Each wall is flat, endless, passes through zero and stands at right angles to its row. A trip goes straight from one point to another. List the walls that it crosses, first one first.

Walls:
(1): [-30 -11]
(2): [-73  82]
(3): [-60  20]
(4): [12  6]
Trips:
[15 25] to [36 22] => 2
[-33  31] to [-4 73] => 4, 1
[ 26 -87] to [8 0] => 1, 4
[-49 -55] to [  3 -71] => 3
[-80  40] to [-17  -1] => none
[49 -6] to [ 21 -22] => none

Walls:
(1): [-26  10  12 -59  17 -11  35 -11 -23  27  36]
(2): [-58  -3  34 -16  36   5 -64 -20  -6   9 -38]
(3): [-19  26   9  20 -29  13   2 -19 -40 -42 -44]
(4): [ 44  12  -8 -29  21  -1   6  22 -40   6 -17]
(5): [-45 -14  38 -16  24   4  11  -2  20 -34 -13]
(6): [  7 -12 -14  -5  -8  15  -6   8 -25  -3 -29]
(7): [ 33  12  24 -14  17 -23 -20   2  10   6 -38]
(8): [-15 -10 -26  23 -13   5 -25  12  47  -2   9]
(9): [  2 -32 -22   3  12 -10   0   3   2   1  33]
Trips:
[ 16 -19 -41 -42  -8  13  -7   0  10   3  17] to [ 14  11 -42  10  37  26  -6   0  17   1  38] => 6, 1
[-37 -25 -37  -2   5  66   8 -31   7 -21  95] to [ 16   4 -27 -24  47 -27  -1  20  11   2  39] => 5, 4, 7
[-38  -1  -7   8  18   1  37 -31  -3  23  11] to [  6 -33  10  14   9  20 -47  -4 -17  12  48] => 8, 5, 1
[-30 -22  -9 -10  -6  27   2 -52  29  23 -15] to [ 30  -6   8 -15  29  11  21 -54   7 -10  12] => 9, 8, 7, 2, 4

Walls:
(1): [ 25   2  35  49 -49  17  -1 -39  24  51 -39 -13  23 -34  24   7  13  47
  23 -13  47   0  -9  -9  32 -12 -37 -11  -5  17   9 -25]
(2): [-23  -4 -10  24 -53  12  41   5  -3 -32 -34   9  -5  10  31  24  -8  15
  47 -36  -8  45  -7 -33 -15   5 -10  -9  33  35  -1 -14]
(3): [-30  16  29   5  30  63  -2 -44   1  29   4  -7   8 -10   0  33 -10 -35
   0   9   4  16 -51  -1  26  -5 -25 -11  -5  26  15  10]
(4): [ 44 -17 -52  17 -74  42 -39  19  25  -2 -12 -25  47 -25  63 -52  12  59
  13  -5  20  15 -12  39 -15 -57  23  23 -31 -34  23 -12]
(5): [ 21  -7 -15  15  -9  45  22  -3  10   7  21 -12  -4 -10  37   5  13  32
  -9 -54 -28  45 -66 -14  18 -65   6   3   7 -33 -24 -15]
(6): [-34 -13  23   3 -10  -5  36 -14 -26  33  -6   3 -23  13  -5  20  17   8
 -14   2   2  -6 -37   4   7 -16 -63   6  -3  36 -13 -34]
Trips:
[-11   9  39 -56  -6 -62  92  15 -22  -7  32 -11 -27  17  12  13  13  38
  30  29  -9 -34  45  -3   6   1 -14 -43  10   7  31  37] to [ 21  30  13 -34 -27 -24  17  15 -27  -5 -39   6 -70 -24  44  58   8 -31
  36  -8   0  20   9  27 -80  31 -33  52  -8 -23   4 -20] => none
[-10  20  29  18 -12  18  -6  -4 -13   3   8 -20  25   3  15 -29  22  34
  42 -12  -9  27   4 -30  44   6  14   0 -32 -45 -13  22] to [-22 -14  24  22 -15 -25   2   5  72  39  49 -32 -50 -24  -3  42  -8 -29
  -7 -36   4 -36 -23  44  18 -14  10  12   1  35 -47  -4] => 2, 6, 4
[-40  11  -4   6  43 -61  33  21  14  -1 -33   0   3 -41 -15  36 -26   3
  12  26  18 -19   2   8  14 -42  26  10  41   0 -45  76] to [ 14   1 -21  21 -30   7  30  31   0   7  27 -11  23  -4  32 -29  10 -95
  21  55   6  38 -38 -32 -18 -34  -6 -24 -57   9 -36   4] => 3, 2, 5, 4, 6
[-12 -26   1 -12   2 -11 -34  40  16 -25  16 -66  -6  30  32 -30  16 -52
 -38  15 -13  23 -19  11  53  -6  18   1 -24   8  17 -32] to [-18   9   9  12 -19 -28 -22 -38  24   7  76  43  19  21 -32  19  21  58
 -23  22  -5  35 -38 -27  36  32  -9 -27 -50   2   1 -22] => 6, 4, 1
[ 15 -55  36  19  -4 -15   1 -17   5   3 -15  18  -5 -23 -12   4  48  21
  25 -22 -13  -2 -12   7  18 -33  39  40  51  20  41  23] to [-19  34  36  43 -27 -49  16 -33   6  44 -26  31 -59  19  34 -72  -4   5
  -9  54 -25   0  -6  34  21 -17 -39 -15  23  17 -13  -1] => 4, 5, 3
[-15   8  26 -74 -13   0  52 -30  15  -3  23  46  22 -25  17 -34  19 -14
 -22   4 -20   5  64  22 -13  74 -36 -21 -27 -35  12  21] to [ 17   5  -9 -49   7 -27   2  21  45  -3 -23 -38 -42  33  26 -39 -38 -51
  56 -10  40   7  28  -1  -1  31 -46 -31  65 -34  16  14] => 2

Walls:
(1): [-16 -16  -3 -40  -2  64  22 -18  35  -7 -25  47  32 -11  -5  18  24  72
 -39 -35  28 -42 -38 -12  -4   9 -21 -15 -33   3 -23 -32  23 -18   3 -11
 -36 -12  -4   8  75  -9  14 -38 -22  27  16 -21]
(2): [ 47 -35  -7 -24 -25   7 -34   7   2  95 -26   6 -11 -54 -23  -2 -13  29
 -17 -37 -32  11 -11  -6 -15  -9  58   4 -40   0  15  11   1  23 -11  -3
  23  82 -11 -24 -20  34  21  -3  20 -25 -19  23]
(3): [ 30   1   5 -40 -26 -14  -7 -30   9  -2  59  37  34   7  51   9 -24 -26
 -13  37 -25  42  56  78 -36  44  24   5  37  28 -16 -45 -63 -19   7  -7
 -28  42 -15 -12  -6  31  -1 -16   5  20 -20  61]
(4): [ 15   7  34  47  11   1  15  37  -8   9  -8 -30 -13  47  47  14  -9   7
 -28  26   0  18   1   5 -33  -5   1 -36 -25   5  -8  33  53 -27   7  27
   5 -42   6   1 -30   7  64  53 -26 -16   2   5]
(5): [-22  -2  -9 -38 -14  29  38  -3  41  13   4 -17  -6  25 -32  29   7  37
  14  -3  28 -14  18  12  -7   3 -27  18 -13 -47  52 -25   1   7  23 -31
  -9  28  21 -13  11  -5  43  -4 -37  32   6 -10]
(6): [ 17 -75   6 -17 -16   2 -49   0  -5 -55  -4 -49 -14  29 -36  -7  48  34
  43  -9  -9  19  33 -13  48  -7 -30 -25  11 -34  26 -16   2  27  10  14
  -7  -9 -12  50 -10 -42  14  25  -7 -11  58  -8]
(7): [ 23  43  28  27 -26  55  25 -26  35   5  -1  13 -12   4 -49 -22 -16  42
 -35 -36 -59  -8  14 -25  -8  29  22  42  58 -18  30  43  14 -11 -41   8
  14  29 -33   0 -68  -7   6 -32  46 -26  11 -21]
(8): [ -6  -9  19   8  17   2 -50  30 -20  17 -13  51   2 -43 -25  20  13  20
  13  13  -7 -20  17  12  -5 -30  52  -1  42  10  11 -41 -20  42   5  22
   8  -8 -37  52 -87  20 -13  -8  26  27 -10  -1]
(9): [-16 -53 -22   0  -2  -3 -44   6 -23  61   0  39 -13  31 -24  17  -5  10
   9 -13 -55  -6 -24  38  24  17 -49  34   1 -47 -46 -44 -24 -25 -26  32
  -9 -33   2   9  65 -44 -16  20  13 -25  37  23]
(10): [ 26  24 -10  42  28  -7  -1 -11  30 -20   9  32  13  57  15 -21 -17  -8
 -21  -7  12  21  21 -10  -1  55  32  25  -5  35  45   6 -37  -9 -28  34
 -25  26 -26  25 -33 -18  40  -5 -32  15  17  16]
(11): [ -6 -19  -8 -29  32  35  -8  28  13  -5  -7  22 -27 -17 -40 -17   6  34
  29  -8 -27 -21  11  19   0  25 -12   5  31 -45  44   8   8  11  -5  13
 -10 -21  -6 -14  14  16 -32 -53  22  -8  36 -11]
Trips:
[ 16  18 -69  32  -4  47  26 -27  57 -36 -36 -12 -23  19  -5  16  -9  11
  13  -4  -6 -63  -1 -52 -37  -9  32 -12 -42  -2 -12  26  29 -41 -11 -14
 -22  18   0  23  -4  23  17  25  -5  36  -8  33] to [-19 -23  18   4  -8  55  24   0   4 -36  41 -12  28  -9 -26 -43  26 -28
  42  13  -3  14  31  -3  19  47  -5  -5  17 -50  43 -23 -18 -14  41 -48
 -53  40 -39 -33  17  13  17  42   0 -20  -4  -3] => 2, 6, 11, 4, 3, 1
[ 16 -61 -33 -65  52 -24 -45  23 -39 -12 -39   7 -25  29 -17  11   6  11
  29  -1   6  11   8 -21  18 -34  32  35 -22 -90  -5  -8 -22 -26 -19 -21
  -5  28  53 -53  -1 -15 -24  -1  -2 -14  40  -6] to [ 24 -39  17   7  -6 -49 -11 -18  10  -8 -38 -14  26  11   8  55  38  -7
  25  11 -32  10 -19  58 -43  54  14 -21   4   6 -17  -7  18  30 -71 -13
   9   7  22  22 -27   4 -22  12  23 -16 -15  38] => 8, 3, 5, 4, 11
[-36  -9 -32  29 -11  13   5  22  37 -42  19 -60  -5  39 -70 -27  21  16
  -2 -16  70   1  13  29  57   4   6   9  39   6  11 -27   2  -8  27  10
  15  33  33  18 -11 -30  32 -39  32  14   3  31] to [-56  28  -3  22  14   2 -25 -15 -20  25  35  31   6 -25 -33  15  13 -43
  -4 -10 -34 -10  25  16 -20 -12  22  41 -19 -23  -7  19  31  21 -32   6
  21   1  -9  35 -19 -32 -53  -5  -4 -27  34  -5] => 8, 9, 5, 10, 6, 2
[ -4 -19  37 -29  10   3 -19  14 -10  52  -7  -9  19 -40 -17   9  -7 -52
  36  12   4 -37  -1  20 -17  30  27 -28 -22   4 -25   4  48  41  48  17
 -16 -19 -35  13  50  -2 -23 -28 -13 -14 -39 -39] to [-13  36 -10  29   3  44 -26  29  12  20  36   6  -4  16  29 -44  41 -10
 -47 -15  11 -46  -9  15  -3  11 -22  17 -39  -3  -1 -26  32  -3 -21  23
   4 -36  25   4 -19 -16 -14  28 -24 -22  23  -9] => 4, 2, 8, 10, 11, 7

Walls:
(1): [-29  -1 -24   9  -4 -33 -19  24 -29 -18  10 -33   9  36 -33  12 -13   7
  40   4  28 -37 -15  -7 -38   2  -8 -19  18  35 -38 -11  24 -36 -14  36
  25 -44 -21 -26 -24 -27   9 -19   5  10  13   9]
(2): [ 17  10   3  25  15  -5  14  -8   5 -38   0  22  52  11  42   9  19  57
 -17  32 -50  30  16  29  -1  15  -4   9 -43 -15 -33  26  20   1 -14  18
  26 -23 -39   2 -10   4  18  -8  17  -7 -17   3]
(3): [ 19 -12  24   6  -6  -4 -39 -11  29  46   3 -17 -21 -54  10 -29 -21 -18
  15  -5  -5  17   0   9 -15  27  24  -1  18 -25  -1  21  40 -11  -6 -12
 -33  -7 -23  15  18 -19 -20 -27 -18 -33 -37 -48]
(4): [-18 -32 -33 -32 -25  10 -17  26 -60 -13 -19  18 -31 -10 -24 -27 -38  19
 -32   3 -10  -4  14  30 -16  -3 -24  39 -24 -19 -17  -4  21   6  39  23
  10  17 -66 -10  -8 -12  -2 -25  13  35  -2  20]
(5): [ 22  54  -6  -8 -26   9 -30  20 -19  -5  11  -8  20  29 -14   8  16  40
 -14 -11  12  -6 -36   9 -42  58 -18 -40 -10  -4  -9  20   2 -35 -36  36
  33  15 -13  47  21 -17  31  29   6  -6  28  15]
(6): [-46 -17   2  -1  44  -5  13  13  36   2  -9 -46  22 -23 -32  37  20  11
 -15  -7  40  10 -27   8   7  21   5  13  -3 -24 -44   9  23   7 -20  10
 -30 -21   1  31   9   8 -11 -33  -2  32 -19   9]
Trips:
[ 13 -63  15   8  27   0   8  26 -17  -7  35 -24   5  -1 -19  45  -4  12
  10  31   7  17  10   7  26 -32  36  23  15   3   3 -11 -19   2  -1  -6
   5 -24 -39  14 -33 -40  16  26 -38 -30 -14 -20] to [ 10 -43 -68  31 -17  49  34 -30 -37 -24 -13  18  18  -3  52 -10  13   4
  37  10 -23 -18 -18 -44   1   2  14  38 -11  -4 -29  -6  15 -10 -39 -15
 -18   9  -2  13   0   9 -41  43 -16 -58   1 -20] => 6, 1
[ 54 -39  -3  21 -26 -16  -5  37 -28  12  31 -12  14  10  49 -30 -44 -49
 -14  11  -4 -15 -39  -4  12  -6 -15  -3 -13 -14   1 -21 -17 -10 -17  -9
  11 -11 -33 -28 -58  -2  47  33  13   9 -48  -5] to [ 43  16   6  37 -37 -15  -3  37  13  20  -5 -18  30 -24  21  23 -28 -19
 -20  33 -16 -21   1 -19  25 -22  61 -39  30  34  37   0 -23  13   3 -13
 -32 -48  -5 -21 -41 -37  -8  -8   4 -11 -30 -65] => 4, 2
[-48  10  -4  12  -7  17   2 -18  39  52  13 -15  37  -4  13 -47 -12   4
 -15  32  57  -9  28 -17  23   0  28  23   9  12  20 -31   5 -42 -24 -46
 -84   6  13 -67  12  38 -23   6  23   5  -4  15] to [  4  29 -25 -10   7   7  -6  32 -23 -13 -16 -18  -9  -4  -7  22  34  -1
  48 -12  70  32 -47  61  13  23  41  24 -22  -9 -30 -41 -22  -7 -14 -25
   3  16   2 -10  14 -14 -12  18  12  28   2  45] => 3, 1, 5, 4
[ -7   4 -10   2 -53  25  13  24  -7  -7  52 -41  17 -18  16 -35 -24  -1
  21  -8 -37  -4  -1  12 -54 -37  -8  38 -52  17  18  30  26 -39  46  53
  56  15  31  43 -16   2   1  26  29  35  12  -8] to [ 46  -7 -18 -17  34  -2 -32   1  12  -2 -23  18  10   9   7 -19 -14   4
  -6   6  21   3  -3  32   2 -14  -3  43 -34 -21  32 -13  -3  49  27  10
  -5  18  17  16  -3 -19  21 -20  25  -1   2   8] => 1, 5
[  7  22  -9 -43   3   7  -5 -17   6  13  23  14 -43  27  11 -15 -10  23
 -49 -30   5   6  -3 -11  42 -40  28   1  17  19  13  14 -12  -4  -4  20
  -7 -21  -4  22 -17 -14 -24   6 -39  -3  14  32] to [ 13  -1 -12  30   2  26 -17 -46  37   1  -1  10  20  12  14 -21  -5  -6
 -19  -2 -35 -42   7  -7  26  19  24  13   5 -49  16  20 -40 -22 -24   3
  20  34 -16   1   6  -6 -25   5 -34  33  11 -20] => 4, 5, 3, 2
[ 15 -25 -33 -39  33  53   6   7 -40  23  14  45   1 -26 -45 -17  -1  34
  35 -31 -50   8  -1 -23 -29  17  26  35  16  52 -14  30   2  17  18 -20
  21  22  13 -20 -15  49   4   6   1   2   1  37] to [-19 -24 -11 -54 -42 -10   4 -10 -14  19   2  -6  30  21  16  11  21  -7
 -35  39  29  -1 -24 -33 -33  63 -21  14  -5 -24 -30 -21  32  32 -46   9
  26 -56  -5 -23 -25 -12  -5  -2 -37  23 -16 -68] => 1, 2, 5, 6, 3
[ -2 -30   4  -8  30 -40 -20 -23  -4 -18  -3 -11  -5  33  29 -51   4  -2
  25  32 -17  38  35   3  31   0  35  26  -1  -2   1 -23   3   7   9  -8
 -21 -35 -25   3  -5  -4  37  11  34 -25 -18 -14] to [ -8 -24   2  41  46  42 -11  15  60  -6  -5  -3  15 -45   0 -38   4 -11
 -13 -15   6  16 -19   8  -9  29  35  -1  11   8  -2 -12  15 -22  15 -12
  32 -37 -21 -13  34 -38  20 -10  11  16 -35 -31] => 4, 6
